Each row is a point. A path goes straight from each point to the next, and from the last back to the first. The post is the endless flat space through its rows: a point in 2 columns, a line in 3, a plane in 4, and so on, so that a path can go around it. How many times does the path go around the post? Going back the other way cancels.
In the rows, zero is written as 128.

Post (1 x 2):
[[137 141]]
Path (17 x 2):
[[ 55 147]
 [119 158]
 [171 162]
 [167 119]
 [137 102]
 [ 67 162]
 [117 192]
 [180 151]
 [215 130]
 [176  82]
 [169 131]
 [129 116]
 [110 136]
 [137 199]
 [150 158]
 [169 130]
 [101  74]]
Times around: 3

Post (5 x 6):
[[104 110  91  90 155 111]
 [ 80 125 130 113 211  58]
 [137 114 237 167  91 167]
 [135  99  84 143 152 102]
 [169 130  87 123 147 173]]
Path (26 x 6):
[[183 114 103 110 135 110]
 [165  43 151 135 146 149]
 [119  92  82 146 223 100]
 [ 94 107 102 106 190 109]
 [105 187 130 157 170 200]
 [121 143  95 104 147 129]
 [157 139 117  76 142 139]
 [144  71 135 134 136  97]
 [128  80 127 130 174 117]
 [116 113 121  99 141 191]
 [ 92  90 122 120 129 149]
 [ 87 162 154 177 198 122]
 [133 137  89 120 150 114]
 [113 136 106  75 168 107]
 [162  99 126 132 163 107]
 [142  85  76 136 178 119]
 [ 83  92  88 114 138 204]
 [128 171  97 200 170 138]
 [ 84 132  95 105  86  76]
 [129 149 180 122 121 116]
 [117  85 174 167 142  39]
 [101  51 157  97 207  88]
 [ 79  93  99 127 225  78]
 [ 59 141 143 108 182 161]
 [135 169  38 158 164 133]
 [149 186 100  39 101 170]]
Times around: 4

Post (11 x 12):
[[119 124  63 157 146  80  74 190 124  89 108 120]
 [207 171 175 100  86 163 153 145 135 166 127 111]
 [ 32 104 149 141 154 140 120 155 190 152 174 142]
 [213 138 150  57 122  75 148 128 144 165 137 108]
 [ 76 115 139 145 104 118  71 129 172 186 109 173]
 [152 144 153  62  90 114 179 127  89 174 100 108]
 [ 94 126 136 175 152 102  52 145  82 105 144 175]
 [110 132  28 163 153 119  75 109 126 111 150 167]
 [190 145 172 123  76  80 195 120 137 124 107 124]
 [113  85  91 124 112 117  58 136 126  75 132 152]
 [189 153 181  86 134 131 146  94 140 134  64 110]]
Path (15 x 12):
[[120 131 166 185 187 226 159 139 185 137  88 135]
 [111  94  68 126 158 165 128 115 124 184 190 118]
 [115 106 103  87  83  82 123  57  87 119  59 135]
 [192 197 134  98  91  77 118 109 126 109 101 138]
 [ 95 115 118  93 115 123 175 185 146 144 119 115]
 [139 117 171 115 101  70 112 153 165 117  89 143]
 [180 104  69  77 165 137  96 127 136  64 169 147]
 [155  73 171 142 134  86 111  89 158 144 118 172]
 [ 99 150 121 217 145 162  88  78  98 132 172 142]
 [ 88 147 162 162 102 170  61  89 120 115 153 180]
 [ 67 175 189 165 106  91 118 161 143 169  18 186]
 [132 160 186  55  82  67 154 164  69 136  91 146]
 [ 81 132 172 121  15 155 121 111  61 120 138 165]
 [161 115  75  98 147  55 101  58  89 121 143 139]
 [188 129 104 169  97 106 126 148 122 111  98 137]]
Times around: 1

Post (17 x 18):
[[125 109  97  77 164 149 147 148 155 164  87 150 123 129 158 102 217  83]
 [155 131 111  73 135 136 158  45 212 124 104 149 148  43 120  70 135 195]
 [149 178 139 105  96 159 200 151 123  83 154 131 133 179  39 191 116 121]
 [141  84 154 116 127  31 193 138 132 132  83 154 138  91 220 182 112 126]
 [122  88 113 121  84 110 120 119 141 166 116 111  73 146 121 110 106 116]
 [ 99 134 149 144 227 162 128 155 127 133 159 130 142 156 112 127 115 132]
 [165 107 140 105 107 155  87 133 205 197 129  90 143 132 124 145 106  62]
 [108 172  76  80  75 142 138 205 146  78  50 172 119 117 119 102 154 198]
 [197 108 107  71 134 146 153 134 132  76 158 112  68 127  91 177 171 177]
 [154  76 123 105 156 131 111  80 164  84 179 198 115 169 117 110 143  76]
 [146  60 150 205 107 186 119 119 176  89 149 119 177 148 129 141 124  74]
 [150 107 120  99  59 178 123 103 161 118 125 111 196 133 105 147 141 180]
 [127  68 194 122 101 120 126  73 133  56 114 138 152 101 139 138  99 119]
 [ 79  26 112 127 116  89 130 119 167  57  90 134 148 132 161 170 131  93]
 [ 94 145  85  98  61 120  99 189 128 128 128  91 151 113  78  86  75 109]
 [172  69 148 139 137  46 148 164 133 113 115  93 106 212 145 141 140  88]
 [123 125 166 138  72  89 129 115 182 119 131 108 186 108 125 188 129 129]]
Path (16 x 18):
[[108  58  94 168  75  67 201 119 120 145 122 153 186 169 146 148  69 169]
 [146 126 120  87 113 113 108 129 122 113 145 156 137 116  49 118 196 109]
 [131  82 143  48  94  78 112 150  99 125 134 110 131 151 139 162  98 153]
 [ 83 110 166  30 136 149  94 129  90  62 162  93  54  63  97 136  58 100]
 [143  88  81 153 104 114 118 151 139 161 103  75  99 144 185 151 148 106]
 [168 111 170 128 189  80 196  72 146 115  85 186 147 122 136 126 127  58]
 [127 124 148  80  96 144 107 125 126 150 174 119 105 189  27 135 139 140]
 [150  90 151  62  10 128 149  66 190 118 131  64 164 181  90  95 121 127]
 [136 140 116  78 141 225 123 132 133 121 159  86 132 145 114 128 142 102]
 [138  65  67  89 126  60 133  96 182 102  73 124 165 106 116 131 109 108]
 [137  11 122 126 109 102 131 119  79 121 158 150 131 152 127 183 110 106]
 [109  74 135 120 169 199  93 153 126 175 167  63 156 152 121 149 170 219]
 [154  46 119 153 103  99 143  77 182 226  80 123  76 173 102 118 149  89]
 [144 107  94 129  92 118 223  59 156  99 117 189  93 207  72 162  88 126]
 [166 131  59  83  92 167 166 151 181 106  70  58 170  85 146 102 158 149]
 [121 130 135 132 117 154 159 162 182 152 168  62 159  97  93 167  95  92]]
Times around: 1

Post (17 x 18):
[[112 118 119 149 123 161 116  77 163 100 154 138 127  94 115  90 101 104]
 [199 141 141 119 157 115  62 126 181 147 151 166 159 134  91 146  64 138]
 [108 164 116 165 159 121 187 108 137 146 141 157 209  91  68 225 154 135]
 [158 117  99  86 172 157 186 100 122  99 117  56 144  91  72  92  98  74]
 [108 104 215 143  68 165 133 160 203  83  77 107 135  86 111 122  83  96]
 [ 88 138 147 136 137 133 161  98 107  50 159  59 174 153  61 148 213 143]
 [ 92 160 127 156 142 131 130  74 117 168 114 202  52 165 156 185  99 114]
 [155  90 142 127  79 191 156 110 202 144 159  84 158  84  86 170 152 152]
 [118 151 102 111 144 136 122 142  56 133 155 163 229 165 152 125 117 103]
 [223 134  74  57 118 134  61  82 183  73 135  96 143 118 142 111 124  89]
 [151 157  79 108 165 150 130 103 117 142 147  91 176  54 143 104 136 151]
 [180 124 143 122 157 134 149 110 128 137 177 152 129  93 170 133  83  58]
 [114 175 105 170 156 194 126 122  98 102 169 153 160 162  95 242 188 168]
 [129 119 119 130 113 160  57  78  82  95 121 142 106  86 115 141 153 141]
 [128 131 227  79  99 205  55  90 205 110 167 140 184 151 156 153 166  52]
 [135 149 110 148 131 154 126 141 137 171 149 175 175  99 150 113 176  86]
 [166 143  73 200 137 142  91  78 133 162 136  85 135 111 126 175 173 115]]
Path (22 x 18):
[[168  99  88 160 124 182 178  97 106 108 124 140 139  70 137 149 121 119]
 [111 143 126 109 107 143  67  13 113  85  83 129 134 166  87 153 176  64]
 [144 161 150 142 124 177  42  93  75  76  95  55  95 144  74 183 162 103]
 [100 163 103 128 153 160 201  83  90  64 202 123 126 100  77 169  94 116]
 [127 151 148 143 133 119  48  40 149 139 134 147 178 116 116 110 137  85]
 [106 144 163 170 125 145 140 101  77 155 112 150 150 103 146 138 141 153]
 [136 161 146 133 112 187 163 129 170  74 137  85 197  89  95 153 171  95]
 [ 97 170 116 121 164 145 231 121 178 144 200 164 129  62  64 161 142 123]
 [ 83 132 187  75 132 109 114 130 130  66 125 139 145 130 108 218 181 148]
 [152 119 113  56 163 157 165 112 136 214 137 141 183 216 126 154 122 133]
 [126 160  73 154 125 131 155  85  99  81 100 154  90 137 163 109 139 109]
 [141 139 176 144  84 108 120 111 184  87 110  84 155 132 112 110  93 109]
 [ 86 162 141 182  78 130  49 116 146 137 106 147 110 165 109 176 146 144]
 [149 114 153   7 183 148  25  79  93 112 147 172 146 163 115 161 100  13]
 [121 141 195  78 201 148 178 133 163 154 135 155 176 171  94 134 129  86]
 [170 139  96 120 104 142 153  51 167 120 118 148 143 184 100 163 146 102]
 [131 130 129 128 177 168 197 139  83 202  95 178 123 130 159 135 142 101]
 [162  78 128 193  77 155 152 112 159 113 142 106 137  68 126 148 129 119]
 [180 144 170 114 181 151 169  68  73 117 154 100 119 120 123 128 159  89]
 [162 188 135  76 129 176  92 138 141 182 129 169 135 187 137 168 113  82]
 [ 90 124 182  67 165 167  56  63 140  69 163  73 145 109  60 115  92 121]
 [ 99 100 115 109  97 154  98 132 222 123  90 145 145 147 133  97  81 137]]
Times around: 3
